Rows are points. Each table stands for the endless flat space through its points: a line for two points, a plane for three, and so on. Write the one point that lies in both, or say that there is none.
In the rows, zero is written as 128.

First (3 x 4):
[[154 142  94 151]
 [172 169 109 115]
 [157 164 114 152]]
Second, 2 rows:
[[151 157 104 147]
 [149 167 102 149]]
They share: no point

First, 2 rows:
[[ 89 143 130 130 135 138 113 142]
 [114 158 130 110 130 103 148 142]]
Second, 4 rows:
[[121 110 145 127 150 168 131 109]
 [120 165 136 120 102 119 159 156]
 [131 125 124 117 136 152 165 121]
 [121 147 166 135  96 146 137 151]]
They share: no point

First:
[[146 112 160 143 132 150 120  86 132 127 112]
 [166 127 130 148 127 130 100 111 117 147 117]]
Second, 4 rows:
[[152 121 132 137 135 135 124 101 129 140 103]
 [166 131 106 139 129 145 146 101 125 136  91]
 [161 115 129 139 134 132 112  94 120 136 110]
 [136 107 148 117 143 121 122 109 119 132  95]]
They share: no point

First:
[[146 137 125 109 113 108 110 132 149 116 125 151 107  81]
 [131 140  90  71 117 114 111 179 111 118  94 152  76 122]
 [124 118 113  91 152 129  97 156 149 127 109 174 105 133]
 [124 113  67  77 131  94 126 182 105 138  99 143 101 127]]
Second (4 x 14):
[[132 138 117  89 114 101 129 161 137 147  98 186  94  97]
 [136 140 116  83 151 100 124 159 115 143 109 159 106  93]
 [116 114  74 107 157  90 124 129 123 133 131 127 142 119]
 [137 105 106 101 152 111 104 151 141 127 124 145 122 110]]
They share: [131 113 102 101 138 105 114 149 141 133 118 155 118 110]

First, 5 rows:
[[145 114 110 110  74 174 104 140 137 153 123 130  85 126 155  97 119  83
  150  99]
 [133  83 165  88 109 132 134  89 132 151  77  81 127 179 160 130 139 141
  108 109]
 [127  98 123  89  71 169 105 121 139 163  99 120 107 135 147 110 133  91
  130 107]
 [ 75 102 154  65  89 162 130 154 110 217 128 139 131 142 131  89 178 121
  134  98]
 [119  91 163  93 114 150 138 121 129 163 110 110 121 157 160 104 142 135
  120  96]]
Second (2 x 20):
[[119 124 133 119  77 152 119 140 134 172  88  92 102 144 179  94 136  95
  155 107]
 [149  89 148  89 112 147 129 110 124 147 123 117 107 164 144 119 131 135
  120  97]]
They share: [137 103 142 101  98 149 125 122 128 157 109 107 105 156 158 109 133 119
 134 101]

First, 2 rows:
[[137 160 130 124 154 109 117 109 131 143 146 114 122 115 104  94 113 153
  143 127 129 109  99 160]
 [121 136 138  96 154 133 105  93 135 155 134  86 106 147 120 126 121 133
  115 159 101 109 107 144]]
Second (4 x 24):
[[126 150 120 131 163 108 109 115 132 152 155  92 127 135 110 114 111 156
  130 137 115 103 122 146]
 [128 155 111 138 175 108 102 116 138 157 164  83 133 140 113 127 111 157
  126 139 111 101 132 140]
 [123 133 118 125 140 101 142 136 123 145 143  98 137 121 107  88 111 172
  116 129 106  91 110 153]
 [147 162 151 106 124 137 115  75 143 156 143 127 115 116 100  75 124 159
  143 110 137 107  79 173]]
They share: no point

First, 4 rows:
[[157 140 174 170 145 111 114 133 158 132 142 124 128 134 135 125 124 100
  122 123 121 130 115 166]
 [159 138 178 178 159  99  90 115 162 130 152 118 142 146 137 139 120 118
  124 125 139 138 111 192]
 [150 151 160 164 150 107  88 126 158 121 143 121 127 140 140 130 120 119
  131 132 122 122 127 179]
 [165 166 114 125 116 112 103 146 145  83 120 108 108 142 137 108 103  93
  130 151  93  80 178 142]]
Second, 4 rows:
[[135 155 165 179 121 127  95 118 126 135 125 135 108 119 161 122 124 109
  135 104  96 117 147 144]
 [149 146 155 163 126 117 105 131 148 133 133 128 113 126 149 114 119 113
  129 114 107 116 142 160]
 [168 139 137 142 140 107 123 153 188 125 141 122 118 138 124 101 114 115
  131 132 118 118 124 180]
 [169 146 131 144 147 111 128 156 198 123 139 128 113 141 115  97 116 114
  146 132 113 121 110 180]]
They share: no point
